Each row is a point. The points of each table are mixes of a few directions, plus a little noise. How many directions does each table use, and how many do they share? Where both have some left over, give the other angles between the two spaces (their principal angles), to ten degrees, smallest first.
In the rows, zero is written as 128.

First (4 x 3)
[[ 95  72 155]
 [118 113 136]
 [139 144 120]
 [161 183 103]]
Second (6 x 3)
[[133 186 151]
 [132 178 147]
 [128 129 129]
 [125  98 115]
 [122  45  95]
 [128 134 131]]
Directions: first 1, second 1, shared 0; angles 50

First (9 x 8)
[[130 127 167  61 117 139 103 107]
 [130 130 106 166 142 130 107 134]
 [150  95 102 116 135 101 157 128]
 [126 136 130 139 136 141  89 124]
 [113 159 152 141 135 166  42 116]
 [155  83  98 102 130  87 192 132]
 [130 121 137 102 120 122 148 125]
 [126 115 107 140 113  96 229 149]
 [ 90 185 151 186 124 172  84 137]]
Second (8 x 8)
[[139 118 137  96 132 129 100 114]
 [133 124 131 115 130 129 117 123]
 [139 118 136  97 132 130 102 114]
 [112 142 116 173 123 126 167 147]
 [106 149 111 194 120 125 184 156]
 [143 113 140  83 133 130  90 109]
 [156 101 150  47 137 132  58  93]
 [ 96 158 103 220 117 124 206 167]]
Directions: first 3, second 1, shared 1

First (9 x 12)
[[123 130 161 120 151  89  52 160  83 121 125  74]
 [138 147 127 110 134 127  94 120 149  89  97 132]
 [120 142  97 130 101 168 138 141 147 137 103 163]
 [ 53  91  88 183 135 131 120  79 113 186 191 177]
 [200  94 153 188  77  73 171 116 102 149 196 137]
 [144 144 136 130 145 135 208 123 132 107  84 124]
 [105 126 134 108 151 134 123 134 126 133 126 108]
 [123 137 128 106 130 143 116 150 130 128 114 116]
 [147 141 131  77 127 153 129 129 176 100 115 127]]
Second (11 x 12)
[[189 136  95 170 143 115 124 144 130  99 165 118]
 [121 120 118 122 147 165  98 148 177 140 103 108]
 [ 97 121 159 110 111 124 158  88  28 117 184 201]
 [148 123 111 143 146 147 114 138 135 116 148 134]
 [158 145 126 152 111  79 158 115  75 104 167 144]
 [156 137 115 150 125 104 136 130 116 110 148 126]
 [165 146 118 157 115  75 150 124 109 110 147 119]
 [ 72 117 144  84 130 164 103 139 201 174  46  91]
 [140 135 129 138 120 110 140 123 106 116 146 136]
 [113 127 128 115 127 135 116 139 172 149  83  97]
 [ 43 104 160  66 128 187 110 121 154 173  72 135]]
Directions: first 6, second 3, shared 0; angles 30, 60, 70

First (11 x 20)
[[ 90 144 123 133 104 158 147 115 117 136  95 183  55 126 158 136 106 111
  151 148]
 [181 145 149 145 127 104 105 134 112 121 153  83 179 110 127 120 170 132
   97 100]
 [186 164 138 166 116 127 100 139 117 129 173  97 157 117 141  97 164 129
  105  94]
 [177 150 142 151 123 117 106 136 117 125 159  93 165 116 132 111 162 130
  104 101]
 [151 121 143 122 138 102 119 129 121 119 130  96 169 117 116 137 150 133
  109 119]
 [ 84 110 104 113 134 149 145 128 150 135 118 160  93 150 121 127  89 130
  156 150]
 [ 72 128 104 124 115 168 151 121 141 141 106 189  52 147 143 126  83 119
  166 155]
 [110 107 141 102 136 108 141 116 118 120  89 129 132 117 121 163 128 126
  124 143]
 [ 97 116 106 119 133 147 139 131 149 135 128 152 102 149 121 120  97 131
  151 142]
 [187 120 139 132 152  92 100 145 136 119 175  58 218 125  99 113 164 146
   95  98]
 [ 74 106 122 100 129 136 155 114 130 129  80 167  86 132 128 157  96 122
  150 160]]
Second (8 x 20)
[[119 103 116 111 154 120 127 133 148 133 142 114 155 147  94 123 114 147
  131 133]
 [149 142 131 143 120 127 119 133 126 121 141 117 137 121 139 119 143 122
  120 115]
 [ 99 107 131  97 158 114 137 114 120 147 113 132 137 140  87 140 111 153
  132 146]
 [118 141 141 127 118 130 135 112 102 134 100 148 101 115 139 143 130 124
  127 136]
 [122 140 153 117 136 115 131 104  87 148 102 135 123 115 115 146 137 142
  118 136]
 [141 103 114 118 160 115 115 144 158 129 169  93 183 152  90 109 123 149
  124 119]
 [154 150  82 198  42 192 130 177 202  60 157 150  63 121 249  97 130  43
  151 102]
 [121 141 155 116 137 113 130 104  84 148 101 135 124 115 111 147 137 144
  117 136]]
Directions: first 3, second 3, shared 2; angles 50

First (10 x 32)
[[141 164 176  74  98 159 151  94 158 135 118 178 128 159 124 137 105 129
  121 106 168 115 135 115 112 158 107 123 107 109 105 154]
 [130 144 172 100 116 151 125 113 143 124 108 161 108 139 127 127 129 135
  117 131 151 102 142 135 110 145 108  97 115 135 110 136]
 [ 98  55  53 233 187  75  70 196  70 107 134  40 111  66 135 105 185 134
  134 183  53 135 123 164 149  73 161 112 166 178 166  72]
 [ 98  81 135 186 169 119  59 169  96  98  96 100  68  84 134 100 192 150
  114 193  94  84 151 178 113 102 123  47 143 194 132  83]
 [107  85  99 189 165 103  84 168  95 112 121  83 104  89 132 111 171 136
  127 169  87 118 133 157 133  97 140  99 148 168 144  92]
 [155 172 121  74  89 136 192  90 159 158 159 155 184 169 122 156  67 108
  141  66 161 171 106  79 142 152 133 203 114  65 124 171]
 [133 141 142 110 117 137 138 116 138 131 126 143 130 138 127 132 119 127
  127 119 141 126 129 122 125 138 122 129 122 120 122 137]
 [133 145 160 101 114 147 134 112 143 129 117 155 120 141 128 130 121 131
  122 123 149 113 136 127 115 143 113 114 117 125 114 139]
 [145 151 110 102 108 126 170 108 143 147 154 134 171 151 124 145  89 113
  140  87 141 163 109  95 142 138 137 186 123  86 131 153]
 [140 143 113 112 115 125 157 115 138 142 146 131 157 143 126 140 102 117
  136 101 136 152 114 106 139 134 135 168 125  99 131 144]]
Second (11 x 32)
[[ 85  98  29 224 197  82  94 177  84 123 165  62 122  43 102 153 148  80
  122 183 101 189 114 100 177  63 134 115 195 142 168 102]
 [109 151 172 136 124 142  92 121 135 122 102 150 105 138 145 111 142 146
  130 137 133  83 155 157 106 148 115 102 118 147 126 119]
 [147 140 170  86  97 148 142 108 146 131 113 159 131 166 140 117 119 151
  131 104 138 101 134 140 106 158 126 133  99 121 110 140]
 [149 149 191  76  89 156 141 100 154 131 104 169 128 177 146 111 119 158
  133  99 144  87 140 148  96 168 121 131  88 122 106 141]
 [ 66 120  67 236 197  94  56 172  89 116 143  79 101  50 118 139 163  95
  124 195 106 148 140 128 157  80 121  88 189 163 167  93]
 [152 145 186  72  87 155 147 100 153 131 108 168 131 178 141 113 118 156
  132  97 143  91 136 145  99 166 124 136  88 120 106 143]
 [190 116 141  39  76 144 211 100 154 142 137 150 165 181 123 134  90 139
  129  70 140 148  99 105 122 150 144 179  89  86 100 162]
 [121 104  67 160 155 102 136 150 109 129 155  91 138  91 109 147 126  99
  125 144 115 176 109 100 158  91 138 139 159 124 144 123]
 [147 145 183  80  92 152 142 104 150 130 108 164 129 172 143 113 120 155
  131 101 141  92 138 146 101 163 124 131  92 122 108 141]
 [122 118  97 147 143 115 128 139 117 129 142 108 130 106 120 139 129 114
  126 138 122 151 120 116 144 109 133 131 146 126 137 125]
 [116 121 105 154 145 116 117 140 118 126 136 112 125 106 122 133 133 116
  127 144 122 143 127 122 140 112 129 123 146 132 138 121]]
Directions: first 2, second 2, shared 0; angles 30, 30

First (11 x 32)
[[125 132 143 130 143 130 136 120 149 117 144 130 140 119 143 123 138 130
  143 134 120 133 125 114 129 120 114 104 135 132 113 121]
 [135 116  79 123  74 123 101 155  63 165  78 122  90 156  80 147  99 122
   80 112 155 111 141 170 121 155 173 205 108 118 176 151]
 [133 119  90 125  85 124 107 148  77 155  88 124  99 150  90 143 106 123
   91 116 147 115 138 161 122 148 164 188 113 119 165 147]
 [122 142 184 134 190 133 158  98 202  87 187 136 170  94 183 107 161 135
  183 146  96 148 112  79 137  98  77  41 151 140  72 100]
 [119 146 198 137 208 136 167  89 224  75 204 137 183  85 199 101 172 138
  198 152  90 152 108  66 139  90  62  16 157 143  58  94]
 [122 138 173 133 178 132 153 105 187  95 173 133 161 101 171 111 155 134
  172 141 103 143 116  91 135 105  87  58 146 136  85 106]
 [127 131 139 129 140 129 135 122 143 119 140 128 135 120 139 124 133 128
  139 132 121 132 125 118 130 121 117 110 132 130 117 123]
 [131 123 109 126 106 127 117 139 102 143 108 126 113 140 110 135 115 125
  109 121 139 120 133 146 125 139 147 159 120 123 148 137]
 [134 117  86 124  80 123 104 151  73 159  84 125  95 153  85 143 103 123
   85 114 150 114 139 165 121 150 168 195 113 119 170 149]
 [128 129 131 127 131 127 128 128 132 127 131 128 130 126 129 127 129 127
  131 128 128 128 126 125 128 127 125 123 129 129 126 128]
 [135 114  78 123  72 124  99 155  59 166  74 122  90 159  78 147  98 121
   78 111 156 111 143 174 120 155 177 208 107 118 178 154]]
Second (8 x 32)
[[141 112 138 133 154 164  59 100 132 144 182 150  96 126 148 139 152 196
  169 149 141 112 166 143 159 161 102 112 139  77 125 112]
 [123 128 162 119  81 121 140 167 128 117 101 158 146 116 142 122 116  70
  145 137 112 154 137 139 132 133 100 147 147 156 121 100]
 [133  64 136 108 136 144  46 197  68 166 100 134  67 165 113 126 135 157
   94 132 150 133 206 144 141 168 156 186  95  71 194 116]
 [131 156  96 141 109 127 142  86 132 131 138 123 135 124 115 142 117 133
  134 123 135 110 100 143 126 126 130 126 138 138 112 147]
 [141 124 119 141 183 167  65  58 146 142 209 129  97 127 143 142 161 231
  167 145 145  96 146 132 154 148 110  85 135  70 113 127]
 [111 156 127 130 157  90 221 129 162  92 106  88 182 117 128 106 126  82
   96 109 106 143  70  78  93  71 151  89 114 182 106 152]
 [118 149 147 127  84 108 182 145 145 104 101 139 167 108 136 120 110  55
  138 125 106 151 101 124 116 108 108 127 149 178 105 118]
 [124 136 100 124 119 103 166 144 112 128  88 101 138 140 100 126 110 101
   80 109 130 126 101 123 104 108 170 148 108 151 143 156]]
Directions: first 1, second 4, shared 1

First (11 x 32)
[[129 125 123 140 146 149 123 128 140 145 136 137 131 132 156 130 138 116
  146 106 116 136 142 117 151 116 104 115 146 111 118 145]
 [157 134 143 101 127 115 143  94 125 149 121 128 126 135 123  78 144 142
  113 135 116 120 150 133 125 134 127 135 122 109 140 105]
 [141 132 137 109 118 112 138 112 121 130 120 123 126 129 111 104 131 141
  112 143 128 120 131 136 115 137 139 137 117 128 138 109]
 [139 132 137 111 119 113 137 115 121 128 121 124 126 129 112 107 129 139
  113 142 129 121 130 136 115 136 140 138 116 128 138 110]
 [ 76 127 108 212 223 210 118 188 147 128 192 162 126 175 249 181 100  49
  169  31  89 189 147  93 188  74  80 123 157 101 113 186]
 [143 125 129 109 102 112 125 112 130 135 109 120 131 110 100 120 143 148
  128 150 139 111 125 133 121 140 131 119 131 132 124 122]
 [ 80 133 124 143 109 104 130 179 100  58 133 114 119 130  90 182  73 124
   96 153 160 133  72 147  81 139 188 162  85 186 145 113]
 [137 125 125 137 150 152 124 120 143 155 136 139 131 133 162 119 145 116
  149 103 110 136 151 115 156 115  96 112 151 102 117 146]
 [114 125 121 127 100 112 120 144 121 102 117 117 128 111  94 158 116 138
  123 152 153 118  99 137 108 140 151 129 118 158 126 127]
 [151 127 133 106 110 115 128 103 131 145 112 123 131 116 109 105 148 147
  128 144 130 113 136 131 126 138 124 120 133 121 126 120]
 [141 124 127 112 103 115 123 114 131 134 111 121 132 109 102 124 142 147
  131 149 139 112 124 132 122 139 129 117 132 132 122 125]]
Second (11 x 32)
[[ 97 120 119 156 143 185 165 150 157 142 102 148 152 192 147 135  86 119
  191 121 122 146 158  78 134 114 139 147 145 103 128 141]
 [109 122 126 160 150 178 135 144 144 137 131 140 150 173 168 132  85  89
  165  89 113 143 149  90 130 116 125 129 147 111 118 151]
 [125 127 126 125 125 126 137 130 132 129 117 130 127 132 117 129 132 141
  134 142 133 128 129 127 130 128 134 134 127 126 132 124]
 [113 125 120 131 126 145 159 138 144 135 100 138 135 156 116 132 120 149
  160 151 135 134 141 108 133 124 141 146 130 116 135 124]
 [130 128 133 142 141 141 107 127 123 127 151 126 133 128 158 126 111  91
  122  90 114 132 128 124 124 125 115 115 136 129 118 144]
 [148 132 137 121 128 104  91 115 107 119 161 115 117  91 137 122 141 108
   85 105 122 119 111 155 123 135 114 106 123 143 121 130]
 [146 131 136 123 129 109  94 116 110 119 159 117 119  95 140 123 137 106
   90 104 121 121 113 152 122 133 114 108 124 142 121 133]
 [105 123 122 156 144 177 149 145 149 139 116 144 149 178 155 133  90 106
  175 108 118 143 151  87 132 116 132 138 145 108 124 145]
 [166 139 132  66  86  29 114  99  97 109 123 103  85  40  49 121 214 206
   53 205 160  97  87 204 126 150 135 124  92 160 146  83]
 [121 127 122 124 123 131 150 132 137 131 108 133 130 141 113 131 131 151
  145 151 136 129 133 121 131 127 138 141 127 122 135 121]
 [149 133 133 106 114  85 107 114 109 118 141 115 110  84 107 123 161 144
   86 142 135 114 107 164 125 138 123 117 114 145 131 115]]
Directions: first 3, second 2, shared 0; angles 30, 90

First (11 x 32)
[[126 117  89 157  83 106 123  98 145 172  99 145  83  97 146  92 148  68
  153 138 118 126 167 188 116  96  99 153 137 123 119 109]
 [123 185 112 169 148  79  99  99 119  63 123 164 204 121 152 123  71 196
   58 125 106 111 129 138 134 170 109 135 191 145 157 124]
 [119 134  92 169  70 124 105  96  86 167 101 150  84  93 139  86 123  66
  157 135 145 127 143 168 133 113 111 140 152 135 111 137]
 [132 186 103 174 138  94 109  84  69 112 118 173 187 110 161 136  81 171
   80 119 127 120 145 143 125 162 117 131 176 152 151 125]
 [145 141 110 172 130 131 137 113  66 142 128 155 144 112 144 153 112 131
  105 113 131 133 156 127 116 124 129 126 139 143 126 127]
 [135  80 161  78 139 173 160 170 150 154 147  88  89 153 100 151 171 105
  169 127 140 142 113  94 124 104 154 113  69 112 110 133]
 [110 167 160  80 159 129 105 129 116  90 139 116 172 155 119 132 102 187
  122 132 151 121  71  92 150 186 149 110 137 135 150 150]
 [130  87 163  51 142 162 159 157 170 167 139  85  90 155 108 146 183 109
  183 134 141 139 111 108 121 111 152 118  62 108 122 123]
 [124  76 160  79 119 180 146 174 148 152 144  82  69 149  90 129 168  85
  183 132 148 141  99  95 137 102 154 114  75 111 101 145]
 [136 149 143 102 187  93 140 128 182  83 139 129 197 151 142 160 122 209
   79 125  95 119 131 121 116 155 125 129 130 125 164 102]
 [128  87 116 175  95 137 126 158 158 106 129 122  88 116 108 100 129  83
  121 129 105 128 141 135 134  83 111 137 139 121  97 133]]
Second (11 x 32)
[[ 98 149 124 185 142  86 123  98  78 166  98 152 149 110 173 147 104 108
   90 102  93 148 135 167 104 178 103 135 132 175 149 101]
 [105  92 125 157 135 126 136 133 100 145 119 124 114  98 188 121 123 119
   92 107 103 151 141 141 141 147 148 117 115 111 136  83]
 [147 181  96 167  94  78  99  89  65 151 104 150 135 114  99 135  97 118
  116 124 168 130 126 118 109 120  99 154 140 186 103 196]
 [164 164  89 148  77  95  99 103  71 137 114 136 115 110  85 120 103 127
  124 133 193 126 127  93 128  89 119 150 133 158  84 215]
 [119 162 145 122 150 121 130 117 154 127 127 141 160 158 108 149 130 127
  147 133 107 115 119 151 101 154  98 134 142 160 150 122]
 [103 102 167  92 173 167 155 155 199 109 148 118 144 157 145 136 156 134
  149 132  77 120 123 153 126 154 134 109 127  99 166  61]
 [100 136 144 146 158 117 136 119 132 142 118 141 152 135 156 146 125 119
  117 115  84 134 129 164 108 173 110 126 133 150 159  86]
 [158 103 116  96 100 153 126 149 139 105 146 107  97 123 102 105 139 142
  143 145 171 121 127  86 157  76 158 124 119  86  96 162]
 [155 202 128 107 118 109 111 104 149 117 131 145 160 169  42 148 123 134
  174 152 162  97 108 120  94 116  83 153 153 182 120 200]
 [117  90 151  96 152 165 149 157 176 110 147 112 123 140 145 122 152 136
  139 132 101 125 128 133 142 131 149 110 120  86 145  81]
 [141  24 121  92 107 190 147 185 143 100 157  81  60  94 166  79 155 144
  117 132 150 141 142  81 198  69 210  98  94  16  98 100]]
Directions: first 5, second 3, shared 0; angles 30, 50, 70

First (11 x 32)
[[140 132 129 126 128 127 132 129 133 118 127 124 121 125 125 134 135 121
  125 126 132 125 128 138 119 128 130 125 129 128 138 130]
 [138 130 127 126 128 126 131 129 131 121 127 126 122 127 126 133 133 123
  125 127 130 126 129 134 122 129 130 127 129 128 135 129]
 [ 18  97 130 135 125 148  91 118  97 217 136 152 191 139 137  77  64 182
  163 139 102 147 115  62 205 127 101 149 110 133  59 113]
 [103 121 129 130 127 132 121 126 120 148 130 133 142 131 130 116 114 139
  136 131 122 132 124 113 145 126 122 133 124 128 113 125]
 [115 125 129 128 127 130 122 127 126 138 129 132 135 130 129 122 120 134
  132 130 127 130 126 119 137 127 124 130 127 128 119 126]
 [ 90 117 129 130 127 134 115 124 117 159 130 136 150 132 132 111 107 147
  140 132 119 135 123 104 155 127 118 135 122 129 103 122]
 [123 126 129 127 128 130 126 127 126 135 129 129 133 129 130 125 124 129
  131 128 126 130 128 125 133 128 125 128 126 127 123 127]
 [207 150 128 123 129 114 155 134 149  63 121 110  83 119 120 164 175  88
  102 119 148 113 138 175  72 130 148 112 139 126 179 140]
 [111 123 127 128 127 131 122 127 124 141 129 132 138 129 129 120 117 136
  134 131 124 131 126 119 140 128 122 130 126 129 119 126]
 [114 124 129 129 127 130 124 128 124 138 129 131 135 129 129 122 120 134
  132 129 125 129 126 120 137 128 125 132 127 128 119 126]
 [249 161 125 120 131 106 168 138 160  31 120 103  61 117 118 183 199  71
   91 114 156 105 144 199  43 130 158 104 147 124 204 144]]
Second (8 x 32)
[[ 77 106  89 128 123 127  98 123 139 156 120 156 129 132 138 112 131 141
  128 117 138 119 102 102 157 134  98 129  83 108 101 132]
 [143 135 140 128 129 129 137 130 125 120 130 120 128 127 125 133 127 124
  128 132 125 130 136 136 119 126 137 128 142 134 136 127]
 [ 68 102  81 128 123 126  93 122 141 161 118 161 129 133 140 109 132 143
  127 115 140 118  98  98 162 135  92 129  74 104  97 132]
 [ 94 113 101 128 125 127 108 124 136 147 122 147 129 131 135 117 130 137
  128 120 135 122 111 110 148 132 107 129  97 114 110 131]
 [217 167 198 128 136 130 181 137 109  79 143  79 127 121 110 156 122 105
  129 148 110 143 173 174  77 118 182 126 208 164 175 121]
 [204 161 187 128 135 130 172 136 112  86 140  86 127 122 113 152 123 109
  129 144 113 140 166 167  85 120 173 126 195 158 168 122]
 [119 124 121 128 127 128 123 127 130 133 127 133 128 129 130 125 128 130
  128 126 130 127 124 124 133 129 123 128 120 124 123 129]
 [102 117 107 128 126 127 113 125 134 142 124 142 128 130 133 120 130 135
  128 122 133 123 115 115 143 131 112 129 104 117 114 130]]
Directions: first 1, second 1, shared 0; angles 50

First (9 x 32)
[[142 139 129 137 122 143 105 143 114 125 143 138 107 126 125 133 129 110
  133 117 137 128 123 135 131 132 141 132  94 136 145 124]
 [157 149 129 147 112 161  80 159  99 125 157 151  87 120 121 136 129  87
  134 108 148 129 114 141 137 137 155 136  57 150 168 119]
 [117 137 120 107 122 130 136 149 111 122 146 121 122 127 139 130 126 111
  112 147 124 114 153 143 136 119 137 129 129 139 144 135]
 [ 80 114 116  76 138  91 196 118 141 128 116  89 172 135 149 120 124 153
   99 176  97 107 175 132 130 106 106 119 224 119 100 148]
 [123 137 122 112 122 134 130 145 111 124 146 122 119 126 138 131 124 112
  116 142 127 117 147 143 134 124 138 129 124 140 144 133]
 [118 109 133 130 142 110 150  96 159 134 100 122 154 132 122 120 132 162
  134 126 119 135 118 111 117 128 108 124 166 107  95 128]
 [160 145 133 156 115 158  79 150 107 126 148 152  92 120 116 137 129  99
  142 102 148 137 107 134 132 139 150 134  56 144 158 115]
 [160 145 132 152 115 158  79 151 106 128 152 154  91 121 119 136 130  94
  140 102 149 134 108 138 134 140 151 134  54 144 161 115]
 [ 96  76 141 129 166  72 202  40 208 142  49 101 207 145 117 110 135 226
  139 130 101 149 107  80  99 127  66 113 249  72  34 132]]
Second (10 x 32)
[[ 96  91 151 132 131 139 127 117 145 115 141 150 145 139 116 137 131 156
  124 118 132  88 108 118 124 117  89 141 147  92  97 155]
 [187 158 102 127 125 121 125 153 106 172 100  87 108  88 170 132 129  77
  133 132 112 191 161 164 170 149 160 131 102 186 174  95]
 [133  96 149 126 109 184  81 187  91 141 180 147 103  94 164 173 128  69
  108 111 129  86 138 186 195 123 101 172  79 144 165 160]
 [108 149 122 124 129 116 137 113 132 101 135 139 128 158  98 108 124 150
  131 138 140 118 121  99  86 120 146 108 133 115 117 124]
 [147 200  86 122 134  76 162  98 131 116  90  99 123 155 103  80 123 144
  145 156 130 189 141  87  69 138 197  78 136 151 135  79]
 [ 71  74 160 137 146 116 153  71 181 103 116 155 176 161  90 122 133 210
  133 118 131  85  87  81  87 113  69 125 193  55  50 158]
 [107 124 133 128 129 126 132 117 135 110 135 140 134 146 110 121 127 147
  128 130 135 109 118 111 107 121 124 122 138 110 112 135]
 [157 153 110 126 127 117 131 134 119 144 111 106 118 115 141 122 128 108
  132 134 122 165 144 136 135 139 155 119 116 158 150 105]
 [133 107 141 126 115 166  96 170 102 137 162 139 110 104 154 159 128  87
  115 116 128 101 135 169 174 125 111 158  95 139 155 149]
 [139 125 125 130 133 119 137 119 137 141 108 117 135 120 135 126 129 133
  133 126 121 146 130 128 133 133 125 126 139 132 123 120]]
Directions: first 2, second 3, shared 1; angles 90

First (11 x 32)
[[146 129 138 109 136 138 121 117 144 115 129 162 145 128 141 126 140 126
  131 114 107 117 137  95 139 126 141 124 108 139 144 139]
 [119 136 160 114 149 150 130 124 107  93 150 141 130 107 146 142 130 157
  127 121 108 109 155 108 151 120 120 144 116 145 194 119]
 [128 100  72 161  90  90 124 136 160 190  99  81 115 154  89 116 119  65
  127 150 173 168  83 179  82 144 137 100 154  88   7 139]
 [ 99 122 162 125 146 149 134 123  95  87 161 104 117  97 135 158 114 156
  123 132 123 114 154 135 146 118 113 148 130 133 195 112]
 [129 176 122 139 129 119 147 155  97 145 107 150 120 147 136 102 131 181
  128 125 134 118 125 132 133 131 104 138 140 146 134 110]
 [166 132  97 121 113 113 117 124 172 163  94 167 149 158 125  97 147  93
  138 118 124 137 107 109 115 134 151 106 115 127  65 152]
 [120 103 120 136 121 124 123 123 139 133 134  98 123 123 114 140 119  99
  125 139 141 140 119 147 116 129 135 122 134 109 104 133]
 [ 91 140 138 148 135 130 145 146  79 120 142  85 100 117 123 141 108 171
  120 142 148 126 133 166 131 124  96 147 155 128 155  99]
 [158 175 141 104 143 139 133 133 125 119 113 205 148 142 159  99 150 173
  135 103  97 101 142  77 154 126 128 134 105 167 169 130]
 [130 114 129 123 128 133 122 120 140 123 133 126 133 122 128 135 129 109
  129 128 124 130 129 123 128 128 136 124 121 122 126 136]
 [118  84 127 130 122 130 115 111 149 119 145  91 124 112 113 153 120  80
  125 140 134 142 123 142 115 127 144 120 127 104 109 137]]
Second (11 x 32)
[[ 78 108 169 114 135 132 170 124 145 126 121 127 110 115  75 163  80 124
  104 138 149 146 113 137 125 171 139 133  78 148 147  90]
 [ 76 106 172  94 149 135 174 129 166 127 112 125 118 118  64 166  89 122
  107 138 141 142 105 123 134 179 133 137  78 141 140  99]
 [186 128  55 148  52 105  51  99 147 134 130 117 162 144 168  82 133 125
  164 123 140 119 157  87 128 144 113 120 135 102  85 139]
 [115 121 150 102 132 122 155 152 153 165  96 131 116 143  82 131 113 103
  111 138 121 147  89 122 126 151 136 124 112 143 120 115]
 [116 128 133 137 141 140 134 117 118 108 139 125 120 113 133 139 125 146
  127 125 133 124 147 129 129 134 129 135 125 122 141 134]
 [168 137  81 166  83 118  76 106 104 118 149 125 142 129 181  99 139 138
  150 121 136 118 162 126 121 108 123 121 149 115 116 137]
 [138 143 133 137 148 130 133 146  96 132 136 137 124 132 151 122 154 127
  126 125 112 123 121 155 124  79 131 123 160 136 138 139]
 [148 128 108  91 140 122 103 125 166 107 136 127 183 139 145 125 165 120
  154 122 116 101 119 112 152 102  98 133 144 111 109 143]
 [120 141 139 150 159 149 143 130  92 116 136 128  98 111 143 133 140 155
  121 123 119 125 151 136 123 120 138 134 147 121 148 152]
 [159 133 100 148  91 108  92 124 108 129 146 134 152 140 168 107 139 116
  142 126 133 122 130 150 121  83 122 115 147 136 120 116]
 [102 136 168 121 179 148 178 156 114 147 106 132  83 123  97 141 130 134
  103 131 109 141 113 132 124 138 146 133 134 134 145 145]]
Directions: first 3, second 5, shared 0; angles 30, 60, 70
